Each row of a before or after table is a point. One or more steps were done to the points. Then noise was added and the rows were shuffled. The steps act on how far a point lies along the listed directions, d1 being the first. Name the steps. A step turns or swaps two directions, mirrors them in a line or flattens them onto one, adds a multiple of one to another, or multiplies one. Angles are multiples of 10 degrees, from the lower direction toward the higher: turns from -170 to 170, lines from 10 to 170 but not 90. Use the fewest steps. Two steps may share a direction if one is a turn and the other turns, adds or multiplies; they go together, in the order done. Otherwise the lowest direction goes first.

Directions:
(1): 29,-32,-52
(2): 42,-31,43
(3): -44,-51,6
Before:
-23,-6,14
-6,-15,26
-8,-23,-22
-19,12,-39
-43,26,1
-60,-11,3
7,-9,17
13,-2,3
After, 8 rows:
-11,9,-32
-11,-13,22
-53,-17,10
-22,-5,13
4,-6,11
-7,-26,-24
-35,24,10
14,0,2
Steps: multiply d2 by 0.7

Directions:
(1): 33,19,60,-4
(2): -34,-50,33,-16
(3): 48,-34,-18,-34
Before (10 x 4):
18,-4,-5,-8
11,4,16,6
-37,-3,36,3
-13,9,-42,9
-19,-3,26,-3
-14,-1,2,-6
-9,-8,8,-2
14,40,1,13
-54,-1,5,28
5,-14,-25,-3
After, 10 rows:
5,12,-5,5
38,36,-9,-1
-25,-35,-52,-9
-14,-1,16,3
-30,-14,-21,10
29,3,-60,3
0,10,-14,-5
17,3,26,5
23,-24,26,-25
24,26,2,-1
Steps: multiply d1 by 1.6; turn d2 and d3 by -150 degrees

Directions:
(1): 44,-7,31,-48,-12,-44,-4,-30
(2): 8,33,-37,36,-31,-35,33,-33
(3): -26,-54,5,-6,-31,29,29,-44
(4): -17,-11,-60,-28,-5,-10,-55,-18
(5): -32,-14,-9,-27,-32,-37,28,55
(6): -22,24,-17,-42,53,3,43,-20
Before (9 x 8):
-28,8,-19,-14,11,-11,60,-21
-11,-6,31,-17,25,13,-21,26
6,4,4,19,-23,6,-20,-2
1,-8,-5,8,-28,-22,14,-3
-1,-23,10,21,-31,19,-13,-1
9,-5,15,9,-39,-3,1,-19
-17,-8,-14,-19,4,0,-35,22
0,-17,16,-12,6,19,-16,-14
8,7,7,30,-16,-5,-3,-9
After (9 x 8):
-12,-11,23,-16,12,9,1,19
-23,-13,16,-11,6,36,4,5
-16,5,9,-29,9,8,0,8
20,-29,24,42,-44,2,-18,-16
-8,37,-11,8,10,-24,28,-22
-1,26,-26,-17,15,-17,-16,-22
-24,3,-19,-1,-8,-6,21,-7
2,-18,13,1,14,27,-15,-4
-14,-14,11,-37,14,13,18,-13
Steps: turn d1 and d5 by -170 degrees; turn d2 and d6 by -140 degrees; add -0.3 times d4 to d3

Directions:
(1): 48,46,36,-6,-12,-31,-23,13,-60
(2): -50,41,-41,-22,-24,-45,-27,36,16
(3): -17,-60,-4,35,-48,-3,-3,44,-43
Before:
-9,-25,-2,10,-13,9,7,16,2
-3,-1,-2,7,1,-7,2,4,-6
32,53,13,-27,31,-4,-1,-28,16
-3,18,-10,-7,-4,-16,9,6,-1
0,-1,-9,-5,5,7,6,-17,14
-18,-26,-11,17,-6,7,17,3,5
-3,-4,10,9,-8,-8,-4,-12,-2
17,-6,11,9,-11,-9,-5,16,-28
1,-14,-5,13,-12,0,-4,19,-8
After:
20,23,14,5,0,-13,3,0,-23
-11,5,-18,-2,-5,-11,14,5,6
7,12,-1,-9,27,6,7,-18,26
5,-12,-2,6,-15,-1,0,3,-15
-3,2,7,6,-2,-6,-3,-17,5
19,23,19,-7,2,-5,0,1,-6
-3,8,1,2,7,-5,2,-3,0
-30,-60,-25,21,-17,20,15,13,18
17,23,2,-7,11,-3,-5,0,8
Steps: turn d1 and d3 by -150 degrees

Directions:
(1): -29,-32,-10,24,-34,46,24,-35,4,-30,0
(2): -20,3,-11,4,-39,-60,-6,-47,-8,22,-10
Before (14 x 11):
-7,-16,4,6,11,47,11,12,9,-13,4
-24,-21,-9,12,-27,-10,10,-53,-9,2,-1
-2,5,-1,-5,-19,-32,-17,-27,5,19,-6
1,20,1,-12,-2,-32,-10,-4,-3,20,-3
-30,-23,-10,21,-36,24,17,-37,11,-24,-6
-11,-10,-1,20,-13,-9,-2,-12,-4,-10,-4
16,6,2,-3,19,10,3,14,-4,-13,3
10,5,12,-6,24,11,-7,22,5,2,8
-1,9,7,-11,16,-16,-9,17,2,5,-2
-6,-10,-1,0,-14,-12,-3,-13,0,-3,-1
-17,-15,0,15,-32,9,7,-33,3,-13,1
-30,-27,-7,17,-36,17,21,-39,-1,-11,0
4,-19,1,11,14,38,8,13,3,-19,9
-24,-12,-7,6,-35,22,12,-34,2,-24,4
After:
-13,8,-4,-2,-21,-24,-2,-25,-3,12,-5
19,-5,6,0,31,18,-3,30,1,-6,9
18,12,1,-7,18,-10,-3,12,-6,-3,1
-14,-10,-4,6,-30,-6,-5,-38,8,3,-5
-8,-17,5,13,-13,39,10,-10,7,-24,6
9,0,10,-6,31,29,-1,33,6,0,5
-13,-21,-1,16,-4,60,18,1,16,-35,1
-7,-15,-1,3,-12,4,1,-10,2,-11,1
-9,-14,1,22,-7,9,1,-3,-2,-17,-2
-20,-31,-6,15,-13,37,20,-35,-3,-18,5
-9,8,3,-8,2,-28,-9,2,0,8,-5
-10,-10,-1,1,-9,51,13,-4,6,-33,10
9,13,11,-9,18,-16,-13,14,2,14,5
-16,-28,0,13,-8,56,25,-6,5,-24,6
Steps: turn d1 and d2 by -50 degrees

Directions:
(1): 6,-8,-17,-15,34,-9,35,-28,-46,-34,-13,19,33,1
(2): 1,-13,-43,6,2,35,19,-7,-5,21,3,41,-47,-27
(3): 15,37,15,-4,-5,-42,29,12,0,42,18,45,10,7
(4): 20,5,1,-22,60,-10,-17,10,-13,32,12,-34,-10,-36
(5): -40,34,-23,25,44,0,-11,29,29,-26,4,20,9,1
Before:
-10,11,-15,11,17,-1,9,1,-1,-1,2,32,4,1
17,-6,-1,-15,14,-21,28,-17,-28,5,-5,-5,24,10
29,22,9,-16,8,-21,12,-21,-22,27,1,26,-15,-19
-9,38,16,6,47,-17,-50,34,33,-17,1,-38,13,-8
-3,-9,3,6,-12,23,-33,7,7,16,4,-32,-28,-30
29,-10,-22,-35,4,4,44,-20,-47,13,5,50,-7,-27
-8,34,18,10,23,-22,-33,42,43,17,6,-13,4,-8
13,-19,-4,-11,4,-4,26,-5,-29,26,-6,6,-21,-4
10,3,9,9,-8,-12,17,17,-12,5,0,24,18,22
After:
-29,6,-20,20,16,25,-27,15,16,-5,4,-7,-22,-27
19,-18,5,-6,-36,-5,19,-13,-9,28,1,2,-7,9
47,-6,21,-50,-10,-12,1,3,-26,52,19,-12,-13,-33
-18,6,-44,24,5,21,20,-15,2,-52,-24,61,-3,0
-25,23,-34,21,18,1,16,10,13,-25,-13,58,8,-2
13,-10,8,-6,-2,-5,0,14,-5,42,3,-12,-30,-5
10,1,3,-11,21,-12,14,-12,-25,6,-2,6,15,0
16,3,20,3,-10,-18,9,18,-11,7,3,12,19,22
28,24,10,-9,-10,-16,1,-12,-5,45,6,24,-28,-15
Steps: turn d1 and d5 by -70 degrees; swap d2 and d4

Directions:
(1): 19,30,7,-2,3,21,-14,25,-8,7,7,34,9,-60,-5,26,16,-6
(2): -11,32,-54,-8,-32,16,13,32,7,2,-13,-34,-7,-6,-9,-3,-15,6
Before:
-1,9,-7,-3,-3,8,-3,4,-3,-4,-3,7,4,-5,3,2,5,-3
-2,-4,-9,-4,0,-3,11,2,-1,-6,0,-5,-2,10,2,-3,2,2
5,0,6,-1,8,0,-3,-4,1,-1,3,13,-1,8,1,-2,2,-3
3,3,17,-2,0,-2,-9,-5,-3,2,6,11,0,-7,5,0,3,2
-2,-14,3,-1,9,-14,-3,-14,2,-7,-1,-3,-8,14,8,-5,-3,2
-8,-2,-12,3,-6,-5,6,-1,-2,-5,-4,-14,-4,13,-3,-14,-7,13
-14,17,-54,-3,-39,15,16,17,18,1,-14,-44,-11,9,-5,-4,-22,3
-7,-2,-15,-2,-7,-8,10,2,5,-1,-5,-14,-4,15,-2,-4,-11,0
-2,-19,0,2,2,-6,4,-12,1,-1,0,-7,-4,18,-2,-10,-4,-1
-3,-14,0,-6,10,-1,-2,-1,2,-9,3,-6,0,6,4,-3,-7,-1
-7,6,-15,6,-7,3,6,6,10,-3,-5,-19,-1,16,-3,-5,-10,7
-11,20,-58,-5,-29,10,12,27,11,-1,-13,-37,-18,8,-13,-2,-21,1
After (12 x 18):
-6,4,-12,-3,-5,4,1,1,0,-5,-5,-3,2,8,4,-4,0,-1
8,-13,15,3,10,-1,-5,-9,-4,1,5,15,1,-6,-2,2,6,-5
0,-16,12,2,9,-14,3,-13,1,-2,2,4,0,15,2,-1,-3,-3
2,-10,6,-5,13,2,-6,2,-1,-8,6,4,3,-7,4,3,-2,-2
-12,-40,0,6,6,-24,7,-29,9,-9,-2,-23,-16,60,1,-19,-16,-1
-13,-43,10,9,-1,-18,9,-40,15,-7,-2,-23,-8,56,9,-18,-14,-1
1,-9,4,-2,8,-5,7,-4,-4,-6,3,5,0,7,3,0,6,0
1,16,-1,-5,-10,4,-6,7,-1,3,2,2,-2,-13,2,1,-1,4
7,-3,11,-1,13,-6,-10,-6,-2,-4,4,16,-3,-12,6,7,6,-2
-2,-13,13,11,10,-6,0,-13,7,-5,1,-3,3,23,2,-5,-3,4
6,10,-2,-3,3,5,-3,5,1,0,2,13,-1,-2,-1,2,2,-3
-1,-14,14,6,9,-10,-1,-13,-6,-5,3,5,0,10,1,-10,2,9
Steps: turn d1 and d2 by 90 degrees

Directions:
(1): -17,-12,33,27,1,-40,8,-29,-31,-31,-8,-12,-15,59,5,-18,-35,17,12,20
(2): 29,2,35,-10,54,-18,5,24,1,47,11,-29,1,-8,28,-24,13,41,20,7
(3): 21,39,2,-7,32,29,31,-12,-5,-38,7,1,-15,6,40,48,7,-21,25,35
(4): -3,32,10,-53,-30,0,4,14,9,-8,-19,-50,-13,28,-41,27,13,32,11,-13
(5): 21,-46,45,5,-11,0,-24,-7,18,-13,9,-32,-29,-18,5,32,12,-10,-54,24
(6): -33,15,25,-16,4,-14,10,4,38,12,8,33,60,19,11,32,-18,21,-36,24
Before, 12 rows:
-8,-1,-10,-25,-30,-8,6,6,-2,-24,-26,-15,-16,21,-35,6,-2,-4,5,-16
3,-31,31,3,-8,-15,-7,-9,-12,-12,-20,-30,-32,13,-6,-18,-2,-2,-5,4
8,-9,1,25,-9,-2,-6,-6,-18,10,3,-16,-11,-18,-2,-15,10,-28,-15,1
2,10,-24,-13,-4,-1,-7,3,17,30,-5,23,23,-12,-27,-10,-6,3,6,-19
26,25,1,-18,37,20,10,9,16,3,3,15,34,-3,29,28,7,-2,-6,11
-5,2,-1,11,-8,-9,10,-27,-11,-21,-6,-5,-14,20,0,-10,-17,-7,18,-1
-5,28,-47,1,24,20,25,-1,18,18,15,60,38,-19,4,10,-11,-18,-5,-11
-7,-10,19,-7,4,-13,-13,1,7,23,-6,-36,-16,-6,-17,-16,12,20,-13,-3
6,19,0,-10,-15,27,9,-15,-14,-47,-9,-35,-52,13,3,40,8,-7,11,17
35,-14,4,-22,11,5,-19,30,10,26,12,-39,-21,-38,-2,-1,46,16,0,-18
-29,24,2,2,0,-20,27,-3,-5,18,-16,-3,28,32,-14,-16,-24,34,25,-4
-4,-18,41,15,23,-22,-17,4,16,21,14,15,17,-8,19,8,-25,14,-23,22
After:
12,-47,-5,4,-31,-2,-37,10,2,2,7,-22,-28,-31,-22,-11,32,-10,-32,-24
16,13,-12,-20,0,7,21,2,-14,-34,-21,-17,-31,12,-9,12,5,-12,30,0
19,-3,17,-25,20,-6,-13,23,24,35,0,-10,36,-9,3,3,9,28,-25,-8
-23,-11,-6,8,-23,-9,-17,-18,-1,-5,-15,-16,-23,4,-30,-8,0,-9,-16,-7
6,17,-26,-18,-11,17,-3,-5,22,4,-2,24,11,-19,-24,23,1,-17,-3,-8
-8,-23,14,15,-13,-15,-1,-20,-24,-26,-21,-10,-28,24,-1,-23,-12,-11,6,4
1,-4,3,29,-5,1,-2,-13,-16,3,8,-4,-2,-11,10,-7,1,-34,-17,9
25,2,21,0,30,2,6,2,-24,3,1,-52,-53,6,23,-13,11,31,32,13
2,10,-5,10,15,-7,14,-19,-11,-7,-2,-1,-5,11,14,-17,-15,2,32,1
-27,-14,30,6,-11,-22,-17,-4,18,5,0,21,24,17,-10,15,-36,17,-31,10
8,25,-20,-19,34,20,18,16,39,37,17,34,40,-32,7,25,5,-2,-20,-3
-29,33,-27,-10,-18,-2,25,2,-5,10,-20,2,25,18,-27,-6,-15,18,26,-19
Steps: turn d1 and d5 by -30 degrees; turn d2 and d3 by -90 degrees; turn d4 and d6 by -30 degrees

Directions:
(1): 13,-6,33,-13,3,10,-29,12,10,-9,8,26,23,-39,3,10,3,-6,-13,-1,-19,16,-24,-19
(2): -13,-1,-26,-10,8,5,12,0,-1,2,10,42,8,-6,2,-15,-60,19,-4,4,-2,9,0,5
Before, 11 rows:
-9,7,-23,-3,1,2,10,7,-2,2,3,7,-2,8,-5,-9,-19,6,0,7,3,-1,13,10
-10,-1,-23,0,1,4,15,-1,-6,6,0,8,-7,10,2,-11,-28,10,3,2,2,0,3,12
5,0,7,4,4,-1,-7,2,1,-2,-1,-1,2,3,2,2,11,1,0,-4,-4,3,-3,-1
-2,1,-1,-11,7,8,-1,10,0,-2,8,28,13,-16,5,-3,-24,4,-2,0,-10,8,-8,-2
9,2,19,2,4,2,-16,6,6,-7,-1,-3,7,-17,5,12,21,-7,-4,2,-6,9,-10,-6
2,0,2,-4,1,0,-4,0,2,-4,3,-1,-3,-5,-1,2,7,0,-2,0,-1,1,2,5
-5,3,-15,1,1,-3,11,-4,-2,-2,-2,-16,-9,19,8,-4,6,-2,7,-3,5,-7,11,4
3,6,0,2,-3,-2,5,4,4,0,-6,-14,1,7,-2,2,17,-2,-1,-1,3,-7,6,1
5,4,11,1,-7,-1,-2,4,1,-1,-5,-7,-1,1,2,9,17,-1,-1,5,-1,-5,-1,-3
6,-2,20,1,-3,1,-20,5,5,-3,1,-9,8,-9,0,5,32,-11,-4,5,-6,0,-9,-4
0,-2,5,-6,-1,1,-8,1,5,0,-4,-1,0,-6,3,0,8,-2,-3,5,-5,4,-1,-3
After, 11 rows:
-19,9,-46,-1,3,-1,27,2,-7,7,3,11,-8,22,-5,-19,-41,15,4,9,11,-5,23,20
-1,-2,4,-22,12,15,-10,16,5,-6,16,59,29,-39,7,-5,-49,10,-11,2,-20,20,-20,-9
4,0,7,-4,1,1,-7,1,3,-5,3,-1,-2,-8,-1,4,11,-2,-3,-1,-2,1,0,3
18,-5,48,-1,-5,4,-40,11,11,-8,1,-15,16,-25,0,16,60,-22,-9,3,-15,4,-21,-16
9,3,21,3,-9,-1,-7,5,2,-2,-7,-16,-1,0,2,14,34,-7,-1,3,-2,-7,-3,-6
4,-3,14,-8,-1,3,-16,3,7,-2,-3,1,4,-14,3,4,14,-5,-5,4,-9,6,-7,-8
-12,7,-33,9,-2,-10,28,-11,-7,3,-8,-36,-24,43,6,-9,9,0,15,-3,17,-18,26,15
-22,2,-51,2,3,1,34,-7,-12,11,0,14,-15,26,2,-22,-56,21,8,4,11,-4,14,23
3,7,0,7,-6,-5,8,1,2,2,-10,-29,-5,16,-3,4,31,-5,2,-2,7,-13,11,4
21,-2,47,-3,4,7,-38,14,13,-13,1,0,19,-39,6,23,41,-16,-11,0,-17,17,-25,-19
8,-1,15,4,4,0,-12,4,2,-4,-1,-4,4,-2,2,6,20,-2,-1,-5,-6,4,-6,-4
Steps: multiply d1 by 2.5; multiply d2 by 2

Directions:
(1): 15,13,-39,-14,-1,2,14,-7,31,-1,-10,-16,-27,-25,-10,13,-5,1,2,3,18,-26,-30,6,21,-15,-13,-14,-3,2,-8,-3,12,28,-38,-16,-9,-21,35,7,-3,60,29,1,16,36,-17,23
(2): -2,-20,-13,-33,0,-33,21,14,-27,-13,18,1,-19,8,12,-17,3,10,37,5,26,-27,20,9,-2,-35,49,7,-12,2,-50,1,-13,-15,37,13,-8,-5,21,16,-13,9,-15,-21,7,-12,-12,25
Before, 8 rows:
12,-7,-37,-25,8,-25,24,7,-2,-6,6,-16,-27,-10,1,-7,-1,13,30,7,26,-34,-7,14,11,-32,25,1,-14,8,-42,-5,-4,8,-9,-2,-7,-17,38,18,-12,45,22,-9,21,19,-8,38
16,12,-37,-28,-3,0,19,-2,23,-5,-5,-24,-29,-11,-12,22,-2,3,6,8,20,-31,-29,1,21,-21,4,-15,-8,2,-22,3,2,15,-23,-2,-2,-12,27,6,-7,52,25,-7,14,29,-16,28
1,2,-22,-16,-1,5,0,-8,15,-4,-8,-6,-6,-19,-6,11,2,1,-5,4,10,-7,-12,3,10,-5,-5,-5,3,0,-5,-4,7,14,-18,-10,-10,-5,11,1,5,30,16,2,9,21,-4,10
-14,-4,16,0,-1,-3,-6,6,-25,1,5,8,13,10,12,-10,12,-5,2,5,-5,7,21,-7,-9,15,7,12,-6,-1,5,3,-12,-18,26,7,-4,9,-23,-3,0,-25,-14,-2,-16,-22,4,2
-9,-3,12,-4,-1,-6,-4,5,-7,-8,7,-2,0,11,8,-7,0,-4,12,6,1,1,4,8,-9,2,7,9,0,6,-2,-1,-12,-5,12,5,2,-1,-5,4,-4,-2,6,3,-1,-13,1,-4
-5,-12,13,-7,1,-5,-2,12,-23,-2,13,5,11,10,7,0,10,0,9,-3,-5,2,20,-3,-21,-5,29,11,10,3,-12,1,-8,-21,30,10,11,13,-6,2,-5,-29,-15,-8,1,-20,0,-10
0,-3,-8,-16,-1,-7,15,15,-5,-4,14,-9,-11,-3,4,-9,-4,6,17,-1,7,-17,-2,12,0,-16,9,0,3,-7,-17,1,-5,3,3,9,-8,-9,16,5,-8,10,-1,-7,11,0,-4,12
11,6,-19,-14,1,-3,11,2,21,4,1,-8,-12,-12,-2,17,5,-1,11,-4,7,-11,-11,6,5,-5,-5,-12,-2,4,-13,5,9,17,-20,-8,-3,-10,29,4,-2,31,18,-6,12,14,-12,18
After, 8 rows:
7,13,-3,12,1,24,-10,-4,20,8,-8,-6,8,-14,-10,23,5,-8,-20,-5,-14,7,-17,-6,-5,14,-21,-4,19,3,25,-2,11,10,-26,-11,11,4,-1,-6,4,4,18,9,6,15,-1,-16
0,16,-11,4,-1,15,-4,-7,15,7,-12,-7,-1,-16,-3,10,7,-9,-14,6,-3,-2,-15,-7,10,19,-29,-4,-2,0,24,0,5,13,-25,-13,-8,-6,-4,-5,4,22,19,9,-5,16,-5,9
-9,-13,26,-10,-1,-9,0,12,-33,-6,14,3,14,32,7,-3,6,3,8,4,-6,9,24,-7,-14,-1,34,9,-6,-1,-17,8,-21,-34,47,26,12,21,-28,-3,-4,-47,-26,-12,-12,-33,10,-6
-7,0,19,8,0,9,-3,12,-8,3,10,-1,13,7,4,-8,-3,0,-3,-5,-16,11,4,5,-10,10,-10,4,11,-9,13,2,-5,-4,4,11,1,5,-14,-7,0,-26,-8,3,-2,-13,11,-13
-4,-11,18,-7,2,-12,2,12,-16,2,14,9,11,15,11,0,10,0,16,-6,-6,10,24,2,-16,3,18,3,-2,3,-15,8,-6,-14,27,11,5,9,-2,0,-1,-28,-14,-12,-3,-25,3,1
-10,-14,37,22,10,-4,-14,8,-32,5,9,10,32,26,9,-16,4,4,-1,-2,-23,29,27,-1,-21,19,10,18,0,4,8,-1,-15,-26,26,14,14,21,-35,-5,3,-60,-15,4,-12,-32,29,-17
-5,7,8,4,-1,6,-8,-1,9,-4,-1,-6,1,3,2,2,-2,-7,0,5,-4,4,-9,6,-4,11,-13,4,4,6,13,-2,-5,6,-9,-3,2,-3,-5,0,-1,8,18,10,0,-1,2,-7
-11,-16,5,-17,0,-9,-3,3,-20,-9,6,8,9,4,7,-6,7,4,7,4,5,4,19,2,-7,-6,25,8,0,-1,-18,-1,-8,-14,27,7,-6,9,-9,2,3,-15,-13,-7,-1,-13,6,2
Steps: turn d1 and d2 by 140 degrees
